Rows are points. The window is the flat piece filled in between its corners: a triangle in 3 columns, a solid with four corners in 4, and so on. A path goes straight from each point to the next, and from the last back to the first. List the points from which the path goes on through the window.
In the rows, 128 means zero.

Window (4 x 4)
[[105 113 135  70]
 [ 89 143 153 167]
 [ 98 150  45 123]
 [113 104 163 147]]
Path:
(1): [128 159 183 169]
(2): [134 157  86 126]
(3): [ 77 128  90  98]
(4): [ 55 104 101 180]
(5): [152 143 145 121]
(6): [117 133  93  92]
(7): [ 73  92  99 105]
(8): [ 58 105 144 126]
Through the window after points: none

Window (8 x 8)
[[157 113  72  84  80  89 151 150]
 [ 85  25  89 195 144 145  76  80]
 [125 130  89 140 114 106 186 128]
 [118 137 152 141 141 213 115 157]
 [122 191 120 126 149 175  85 153]
 [101 163 186 118 138 178 125 103]
 [ 59 151 157 152 101 185 117 126]
 [133 104 123 128 107  52 159 163]]
Path:
(1): [166 174 191 179 117 159 144 107]
(2): [165 164 137 136  71 144 146 139]
(3): [ 92 138  95 104 147 107 152 154]
(4): [ 63 140 148  71 156 165 147 129]
(5): [ 89 146 142 224  58 172  99 128]
(6): [150 143 161 172  84 154  91 122]
(7): [106 116  74  70 139 118 167 143]
(8): [ 93 133 124 115 137 139 133 166]
(9): [173 107 140 187 108 157 102 104]
(10): [135 124 124 164  68 122 146  94]
(11): [115 135 116 125 143 155 149 153]
(12): [ 60 102 118 114 183 128 132 135]
(13): [148  94 124 171  64 149 132 110]
(14): [156 139 157 177 120 201 131 121]
(15): [ 66 130 119  81 143 155 113 176]
(16): [ 60 128 129  84 150 188 105 140]
Through the window after points: 4, 6, 8, 10, 14, 16

Window (9 x 9)
[[139 162 148 179 143 178 131 140 207]
 [194 147  99 148 139 170  93 140 125]
 [ 92 141 131 151 208 161 158 146 160]
 [140 162 160  91 106 166  99 214 135]
 [175 135 155 113 229 112 124 132 148]
 [198 165 138 152 124 153 137 156 122]
 [119  89 186 107 126 183 127 159  85]
 [105 113 187 172 129  49 145  82 158]
 [111  88 141 108 157 175 161 173 152]]
Path:
(1): [172 163 141 118 127 152 129  91 151]
(2): [139 184 133 102 110 184 127 132 195]
(3): [140 129 165 178 159 151 122 182 149]
(4): [147 124 150 151 157 124 127 151 120]
(5): [132 148 152  63 124 148 126 103 179]
(6): [139 153 129  86 117 170 118 100 140]
(7): [127 119 151 135 165 149 141 177 135]
(8): [121  83 178 165 177 149 135 192 174]
(9): [135 122 135  97 149 164 146 145 128]
(10): [150 192 152  92 171 194 128 120 217]
(11): [168 117 152 128 202 106 121 151 119]
(12): [128  60 138 154 141 121 116 183 169]
(13): [124 193 162 117 159 195 178 106 150]
(14): [144 128 127  80 143 163 107  66 145]
(15): [140 145 142 151 176 167 139 183 156]
(16): [149  94 132 151 213 151 101 212 107]
Through the window after points: 2, 8, 10, 12, 16

Window (12 x 12)
[[108 210 107 181 111 150 102 133 116 136 185 151]
 [150  72 117 106 138  60 145 183 137 249 109  84]
 [156 171 169 117  94  52 138 161  99 139 116 152]
 [ 36 190 160 136 110 131 106 113 140  97 125 150]
 [121 151 109 129 100  60 145 152  76 153  73  94]
 [111 142 129 114 158 132 111 123 110  84 163 113]
 [162 148 141 146 115  28 135 194 149 170  81  64]
 [128  83 105 123 136 148 181 121 162 100 109 138]
 [123 172 149 137  94 146  69 107 120 113 104 134]
 [100 187 139  83 112 183 153 111 141  95 128 114]
 [163 150 177 168 147  54 156 156  90 202  83  91]
 [159  77  98 102 132  95 195  53 165 137 158  91]]
Path:
(1): [ 73 171  86 108 197 102 127 134 139 166  89 134]
(2): [165 116 178 128  59 109 154 114 125 103 132  94]
(3): [149 145 171 149  86 101 136 148 108 136 161 101]
(4): [116 165 113 100 146  68 129 136 120 153  43 160]
(5): [ 90 190 128 106 129 110 108 123 124 126 108 134]
(6): [ 88 134 167 162 110 120 140 132 136 105 143 114]
(7): [104 148 166 148  95 151 134 132 112 130 143 108]
(8): [108 199  86  86 147 102 108 101 162 106 103 153]
Through the window after points: 3, 5, 7
